Every row gives one point. The points of each table are mixes of a few directions, plus a little noise. How many directions does each table use, and how many do they share? Where both have some left over, give the other angles between the two spaces (their principal angles), to ten degrees, smallest first.
In the rows, 128 means zero.

First, 7 rows:
[[116 164 107]
 [147  73 161]
 [121 147 117]
 [113 170 104]
 [117 161 109]
 [149  68 163]
 [133 113 137]]
Second, 7 rows:
[[119 139 144]
 [169  81  57]
 [121 136 140]
 [141 113 105]
 [102 157 172]
 [107 151 164]
 [136 119 114]]
Directions: first 1, second 1, shared 0; angles 80

First, 9 rows:
[[ 77  70 220  55  82  77  62  67]
 [137 138 112 141 136 137 140 139]
 [103  99 173  92 105 103  95  98]
 [133 134 119 135 132 133 134 134]
 [132 132 121 134 132 132 133 133]
 [137 138 112 141 136 137 140 139]
 [133 134 118 136 133 133 135 134]
 [142 145 102 149 141 143 147 146]
 [157 162  75 170 155 157 166 163]]
Second, 7 rows:
[[104  89 158 113 141 150  87  95]
 [115  87 149 151 133 200  92 133]
 [131 118 110 120 184  89 168 100]
 [150 164  78 129 139 114 108 136]
 [133 102 134 127 109 106  99 145]
 [133 154 150 134  76 105 185 162]
 [130 181 118 123 114 132 155 125]]
Directions: first 1, second 5, shared 1

First, 9 rows:
[[116 132  94 132  98 140 129 147 103 130 154]
 [120 141 104 151  97 155 118 133  84 132 148]
 [133 114 111  89 143 130 111 143 140 118 146]
 [105 113 147  78  65 130 116 170 141 152  83]
 [159 115 208  97 197 116  94  86 184 125  69]
 [124 140 124 174 108 143 166 133  82 108 135]
 [122 133  93 123 139 101 115 116 159 159 156]
 [133 115 117 139 164  88 205 138 150  94 146]
 [141 148 154 166 142 149  98  87 108 135 115]]
Second, 11 rows:
[[112 129 129 168  85 120 153 154 115 119  95]
 [153 164 197  92 153 191 121 125 151 169 128]
 [112 137 139 138  84 125 103 143 145 162  87]
 [133  92  74 125 189  55 102 119 185  95 136]
 [129 110 130  69 131 137 108 107 108 131 149]
 [132 111 135 109 142 117 138 136 138 106 119]
 [118 114 100 129 116 112 123 118 106 119 141]
 [139 188 149 159 120 200 134 106  87 175 171]
 [127 124 103 192 139 100 178 148 127  81 124]
 [107 120 135 122  76 118 111 144 128 146  86]
 [145 118 117 104 175 132 138 106 117 104 172]]
Directions: first 5, second 5, shared 3; angles 50, 60

First:
[[143 139 134 111 128 132 111 107 106 135 105 116 119 101]
 [182 125  65 146 168 208 142 130 107 128 137 112 142 185]
 [116 116 114 149 132 131 149 151 151 120 155 140 139 164]
 [112 132 153 117 113 100 119 122 130 130 119 131 121 100]
 [ 98 124 151 129 111  93 131 138 148 124 136 141 127 117]
 [144 108  67 170 159 183 168 164 148 115 174 134 154 218]
 [150 155 165  79 116 113  79  74  79 147  66 104 102  40]
 [ 72 115 160 141 102  71 144 156 172 117 154 155 131 129]
 [ 96 127 160 122 107  85 124 131 143 126 127 139 123 103]
 [167 138 109 116 144 165 115 107  96 136 107 109 125 122]]
Second, 11 rows:
[[126 129 117 200 111 139 156 120 136 145 138 109 126 128]
 [145 112  93 113 103 118 125 168  97 118 134 138 116 136]
 [181 158 109 112 105 171 107  81 146  93 160 118 105 117]
 [ 92 143 146 174  73  82 151 109 147 146 124 132 116  82]
 [ 78 165 170 172 167 147 165  94 147 138  77 128 163 146]
 [116 145  99 132 136 135 160 105 140 150 117 147 146 141]
 [145 123 139  91 109 116  96 143 115  99 136 127 107 112]
 [107  94 182  28 233 112  83 124 152 159 125 139 162 138]
 [143  78 112 121 157 121 115 154 130 163 164 116 131 136]
 [135 122  91  84  95 108 124 178  82 104 113 156 117 139]
 [140 139 151 177 119 160 126 132 117  94 122  98 117 134]]
Directions: first 2, second 6, shared 1; angles 60
